Each row is a point. A path goes straight from each point to the next, and from the last back to the first. The post is the endless flat space through its rows: a point in 2 columns, a line in 3, a plane in 4, and so on, so that a path can go around it. Count how often the path circles the post. Going back the other way cancels.
In the rows, zero is written as 100.

Post (1 x 2):
0: 87 98
Path (16 x 2):
0:  45  65
1:  96  68
2: 108 101
3: 108 135
4:  39 112
5:  68  83
6:  89  83
7: 124  98
8:  93 114
9:  65 134
10: 133 121
11: 108  79
12: 103  58
13: 127 103
14: 111 140
15:  39 112
Times around: 2

Post (2 x 3):
0:  70 132 113
1: 131 108  98
Path (22 x 3):
0:  94 126  68
1:  73 149 112
2: 126 128 132
3: 132  65 125
4: 123  80  73
5: 147  77  57
6: 116 131  92
7: 122 127 107
8: 146 147  69
9: 110 162 106
10: 106 144 137
11: 102 104 111
12:  87  89  95
13: 109 130  60
14:  99 126  91
15:  99 155  92
16:  64 152 152
17:  84  99 127
18:  79 105  91
19:  69 152  77
20:  83 106  90
21: 106  95 102
Times around: 3

Post (5 x 6):
0: 109 124 116  99  74  97
1:  90 143 112  86 103 121
2:  84  38  87 121 122 113
3: 123 111 101  95 129 115
4:  98  87 117  77  73  96
Path (20 x 6):
0:  60  67 122  42 128 127
1: 186 100 132 133 129 110
2:  73  60 130 109  96  82
3:  56 121 103  70  81  88
4:  32 120 104  93  47 124
5:  81  97 115  73 101 130
6: 125 107 158  90  52  66
7:  29  91 116  59 115 120
8:  90 108  84 124  70  94
9: 111  79  81  98  70 131
10: 100 142 118 103  96 126
11:  58 109 144 114  90 131
12: 103 126 129  73  46 118
13:  83 111 101  97  81 118
14:  86 109  88 115  98 100
15:  89 107 119  99  91  96
16: 135  91 137 135  59 104
17:  80 149 110 133  14 126
18: 104 164  73  63  95 105
19: 126 140 111  83 130  76
Times around: 0

Post (8 x 9):
0:  85 110 122 121  93 101  90  94 106
1:  69  92  87  89  72 155 174 102  62
2: 104  92  64  89  64 149 144 119  70
3:  96  99 130 120 128  80  72  98  97
4: 103 123  94  93 122  84  81  99 117
5: 111 116  99 110  95  83  98  83  94
6: 102  99 116 102  90  71  80 103 106
7: 111 129 131  92  99 108 107  88  89
Path (26 x 9):
0: 142 137 117  87  75  98  80  89  94
1: 140 131 152 103  72 105  99  68  80
2:  77 136  95  79 167 143 140  99 105
3:  80 119  69 128  75 139 141  95  81
4:  56  70 100 119 102  84 118 101  58
5:  54  70  93 124 116 122 128  90  67
6:  91  96 127 102  69 108 111  80 116
7: 101 109 108 100  66 119 139  98  83
8: 104 123  98 107  74  74  96 102  99
9:  95 132 142 103  82  85 118  59  78
10:  71  61  66 109  56 105 111 107  96
11:  92  98 140 113  71  78 131  64  78
12: 118 130 114  74  90  95 122 100  94
13:  87 146 110  73  79 119 129 102 103
14: 106  82  83  90 120  85  95 113  72
15:  75 115 118 134  45 111  87  71 109
16: 118 124  91  70 107 139 127 101 105
17: 136 110 115 106  64 122  97 122 114
18: 118 106  77  64 132  61 102 131  90
19:  97 114 127  89  94  56 108 105  95
20: 140 103 119 107 102  85  39 132  77
21: 111  99 111  88  61 103 149  73  49
22:  78  68 111 132 125 129  80 121 116
23:  73 116 146  94  99 122 195  56  76
24:  64 117 102 141  82  92 107  83 116
25: 153 136 114  69  88  76  74 105  64
Times around: 5

Post (11 x 12):
0: 102  78 121  69 113  99  93  85  72  85 140  77
1:  97 124  77 128  77  85  97  79 108  58  86  39
2: 103 115  97  90  44 114  92 136  71  93 119  97
3:  84 118  31  77 105 101 112  90 125 102 104  66
4:  98 168  64  75 113 116  94 101  87 100  65 117
5: 115  87 151 132  86 156  87  94  75  91 157 101
6:  96  97 103  78 124 109 106 132  80 114 105  94
7: 129  80 102  86  97  94 114 110  68 129 157  98
8: 101 107 144  95 101  77  82  80 158  65 106  44
9: 142  72 132  68  92 124 122 124  88  90 112 133
10: 107 111 107 122 122 126  57  67 114  97 109 133
Path (25 x 12):
0:  62 107  28 119  76 160 108  53  99  89 117  48
1:  53 109  97  48  93 109 133 113   8  99 136  68
2:  87 109 146  92  86 134  92 132 108  59 111 117
3:  75 118 121  77  98 137  48 130 149 124 186  76
4: 137 101 112 108 133 124 124  94 112 108 132  40
5: 121  62 145 117  68  72  56 101 126 130 158  80
6:  93  98  47  86  45  96 118 123 106  94  99  78
7:  55 134  77 122  52 117  77 113  83 104 136 118
8:  95  96  91 112 107  98  92  92  90  87 169  80
9:  99 128  87  96  65 109  75  87  72  84 161  51
10: 104  75  86 103 129 101  88  61  96  51  77  65
11:  79  96  91  68 115 143  73  77  67 133 127 114
12: 109  34 136 113 119 134 107  72  98  96 157  97
13:  89 150  61 132 140  90 105 103  82 113 121 101
14: 119 124  79  72  81 113 106 117  92  42 104  96
15: 152  92 121 111 106  77 110 130  79  80 108  46
16: 121  80 154  92  80  66  66 102 120 114 137  70
17: 108  62  99  73 121  96 134  90  74 107  65 117
18: 106 113  93 118 100  91 100  91  71 156 159 116
19:  86 127 112 128 127 128 104 114 120  57  89  79
20: 117  77  91 144 149 132 115  83  97 100 143  91
21: 120  88 111 158  38  67 130  94 126 105 163  76
22:  71 125 132  92  65  98  71 109  91  82 110  72
23: 116 136  97  68  89  71  81  44 106  63  78  80
24: 142  87 128  56  96 130 144 133 117 124 122  66
Times around: 3

Post (17 x 18):
0: 113 101 103  73  79 109  64 129 117 110  78 109 133 116  32 105  60 101
1:  84  93 132 125 131 107 101 102 100  83  80 113 126 139  77  90 123 122
2: 107  67  71  73  19  70  87 102  88  94  97 105 151  99 100  93  74  93
3:  98  82 115 160 108 136 101  91  96  65  92 137 102 120 141 114 110  70
4:  47 112  95 138 102 127 107  72  99  75  91 129 119  89 103  86 107  64
5:  99  90  98  71  60  98  95 120 120 135 114 101  97 101  43 100  97 116
6:  70 115 126 122 117 117  73  67  69  83 100 153  92 108 156 114 117  86
7:  86 123  96 109 122 103 108  76  86 103 129 130 121 136 108 144 101  67
8:  81  92  85 123  55  59  91  78 115  17 121 110  92 115  98 115  75 111
9:  57  90 133 118 140 130 101 123  89  83  96 111 110 114 133 129  67 104
10: 105  69  90  47 111 117  86 143  81 119 103  85 104 100  22  72  85  58
11:  62  92 147 108 131  81 109 143 101  94  79 133  96  86  41 128  88  96
12:  89 109  98 152 131 108  88  49 100  80 128 106 118  90 147 119 105  73
13:  94 128  89 117  94 116  94  87  83  74 166 126 146  95  93 114 115  73
14: 114 126  84  84  92  96  96 137  81 103  91 132  99 103  56  85  80 114
15:  88  51  44 104  70  85  71  87  94  72 109 115 120  91  71 101 103  98
16:  80  76 149 126 150 112 107  91  90  84  96 140  83 117  59 103  61 122
Path (27 x 18):
0:  13 125  78  96  72  69 100  80 148  57 115 129 108 127  73 126 100 106
1: 105  62  87 106  56  93  67  54 101  52  78 107 152 112 114  69 122 147
2: 110  72 108  86  83  86  76 118  87  71 126  86 144  88  48 139  81  85
3:  77  62 129 140 132 125  95  90  91 107  94 122  79  94 103 111 105  67
4:  68  96  93 153 109  83 102  55  88  28 107 128 111  96  70  39  68  74
5:  86  72 125 113  74 112 104 119  88  74  53 140 143 133 116  80 115  87
6:  67 119 106 117 124 137 101 126 107 129 129 142 135  85  26  81 124  63
7:  75 125  91 108  81  93 131 130 116  59 110 121 109 123  69  86 126  99
8: 110  52 102 146 108 105  69  45 129  43 109 112 106  84 109 116 119 120
9:  64 130 115  80 110  96 113  94 113 125 121 133 126  79  49 131  43  81
10:  66  52  97 147 171  99 107  58  86  49  86  89 123  62  44  74 119 104
11:  67  69 153 153 175 146 119  57 114  91  95 141  59  88  27 117 116 101
12: 110  44  95 109  48 105  77  67 107  32  97 116 141 135 123  70  97  95
13: 112  82 131  71 103 160 125 115  98 115 126  95  99 129  58  61 139  93
14:  87  91 100  67  66 110  87 128  81 116  62 123 142 108  51  96 146  55
15: 135 113  79 155  76 124  69 109  94  71 105 111 155 142  95 101 104 108
16:  84  92  68 126  76  84  99 128  96  80 104 159 119  99  41  99 125  61
17:  56  52  95 133 132  94  79 118 136  36  92  94 139 122  66 119  81 121
18:  85 118  77 139  55  57 109 112 102  77 111 154 160  80  41 103  95  64
19:  63  68 133 149 110  90  79  61 117  36 133 117  78 107  85 117  68  78
20: 122 147 129 142 158 105 117 116 106  59 145 117 106 100  79  83  90  83
21:  86  33  96  91  60 118  75 108  91  45 103 116 112  48  90  99  64  65
22:  95  79  98  89  88 136  67  63  81 100 102 114  88  96 107  95 114  78
23: 139 109 121  99  50  96  77 106 104 113 125 141 112  83 121 142  98  87
24:  74 156 116  85  91  88 123 127  85 121  60 172  77 106  68  78 118  67
25:  96 143  84  97  57 141  63 124 138 114 109  94 151 104  27  72 104  39
26: 101  70  86 152 126 107 117  97  79  93  83 144 125 115 113 103  56  89
Times around: 2
